Each row of a before or after table is a point. The points were changed in one or more steps. Then noise was added and the rows were shuffled. The steps act on how far a point lies along the listed directions, d1 being the first. Write out the steps. A step turns or swaps two directions, mirrors them in a line or flattens them onto one, adds a multiple of one to another, or multiplies one. Angles are multiples of 10 degrees, from the lower direction toward the higher: turns from -170 to 170, lines from 10 to 170 but not 90. Use the fewest steps. Two steps may share a direction if one is a turn and the other turns, adds or multiplies; they go together, in the order done. Otherwise the lowest direction goes first.
In the rows, zero is written as 128.

Directions:
(1): [ 60 122 105]
(2): [150  86  74]
(3): [137 186  86]
Before (10 x 3):
[[212 111 154]
 [141  96  97]
 [127  98 108]
 [105  79  84]
 [ 93  95 166]
 [132 120 176]
 [125 127 109]
 [169  75 130]
 [165 131  84]
 [130 142 116]]
After (10 x 3):
[[164 168  50]
 [ 91  47  85]
 [134  17 146]
 [ 83  62 178]
 [166  97 121]
 [158  91 142]
 [189  90 159]
 [135 168 100]
 [110  40 228]
 [147 147 116]]
Steps: mirror d1 and d2 in the line at 110 degrees; multiply d3 by 2.5

Directions:
(1): [121  99  71  75 135  69]
(2): [197  89 175  88 141 132]
(3): [104 161 151 109 216 120]
(4): [196 159  76 163 156 127]
(5): [143 204 138  78  89 120]
Before (8 x 6):
[[126 103 116 173 131 141]
 [127 177 148 107 178 133]
 [ 76 172 167  57 119 126]
 [ 90  79 180 112 117 143]
 [126 152  82 165 117 121]
 [115 104 151  90 161  87]
 [ 70 221 125 120 135 134]
 [104 110  95 126 193  64]]
After:
[[127 183 108  65 120 110]
 [105 179 114 141 101 127]
 [120 151 119  80 163 100]
 [137  77 116 110 136  84]
 [116  83  77 120 126  60]
 [117 117 127 162 138 143]
 [132  87 140 139 155 139]
 [ 77 250 101  74 116 104]]
Steps: turn d1 and d3 by -50 degrees; add -0.7 times d2 to d5; multiply d4 by 0

Directions:
(1): [131 148 115 161 183 214 109  91]
(2): [ 80 168 155 200 156  83 104 151]
Before, 13 rows:
[[128  90 115  66  50  62 140 190]
 [ 70 145 169 132 107  53 122 173]
 [132  91 150  79  72  51 139 165]
 [135 132 116 123 109 167 147 107]
 [150  92 141  79  67  65 166 159]
 [ 69 181 154 179 185 166 104 115]
 [135 117 140 108 116 125 133 131]
 [143  77 135  55  82  90 137 132]
 [ 93 150 131 184 170 159 105 140]
 [141  97 148  93  61  36 155 158]
 [ 98 117 149  95  80  36 136 146]
 [114 169 145 199 161 146  84  80]
 [ 92 137 157 153 104  57 138 166]]
After (13 x 8):
[[152  98 103  60 126 192 136  75]
 [106 112 139 118  96  71 134 178]
 [188 103 109  94 135 223 138  76]
 [126 128 136 128 136 151 124 123]
 [106 152 135 166 125 132 132 121]
 [157 113  76  95 143 247 113 108]
 [162  94 111  87 142 223 125  88]
 [ 87 129 164  92  83  38 148 162]
 [128 128 154 127  71  31 118 122]
 [162  87 117  69  88 158 163 120]
 [137 114 121 122 175 207 105  80]
 [165 112 107 118 155 230 140  87]
 [143  97 119  36  93 158 147 119]]
Steps: turn d1 and d2 by 120 degrees

Directions:
(1): [177 110  77  56 138 110 158 195 154 172 123]
(2): [135  92 125 131  73  51  63 149 139  87  81]
(3): [102 178 169  91  63 100 134 121 187 146 190]
(4): [ 62 154 128 113 114 190 104 165 162 149  51]
(5): [ 57 111 120 100 212  84  80 127 138 142 161]
(6): [148 235  60 131 146 111 103 121 124  93 122]
Before, 10 rows:
[[132 114 116 156 143 147 141 129 108  99  84]
 [169 104 111 106 132  74 126 157 146 125 130]
 [151 147  99 158 155 142 118 127  95 102  98]
 [108 153 146 117 114  85 117 115 156 125 135]
 [112 108 141 107 137 102 120 123 140 151 157]
 [ 79 131 140 120 117 115 102 145 169 133 135]
 [209 104 124 114  97 108 162 137 122 118 140]
 [148 154 105 121 141 167 141 131  96 120  67]
 [155 132 117 176 133 145 136 132 107  96  81]
 [148 158  96 152 151 163 137 108  86 127  95]]
After (10 x 11):
[[ 89 145 160 115 120 116 131 119 162 144 131]
 [143 105 103 132 181 145 168 141 109 128 116]
 [177 101 132 113 182 175 205 108  74 157 148]
 [105 153 138 138 103 107  84 110 139 110 116]
 [109 131 150 156  61 132  86 146 157  95  42]
 [150  94 105 129 173 146 158 164 123 143 100]
 [ 97 173 145 140 166 170 170  98 140 152 207]
 [162  68 119 127 156 125 153 126  86 152 123]
 [138  67 129 133 156 139 135 152 107 135 103]
 [154 114 119 116  14  91  62 185 166  84   7]]
Steps: mirror d1 and d5 in the line at 120 degrees; multiply d4 by 3; turn d2 and d4 by 110 degrees; multiply d6 by -1
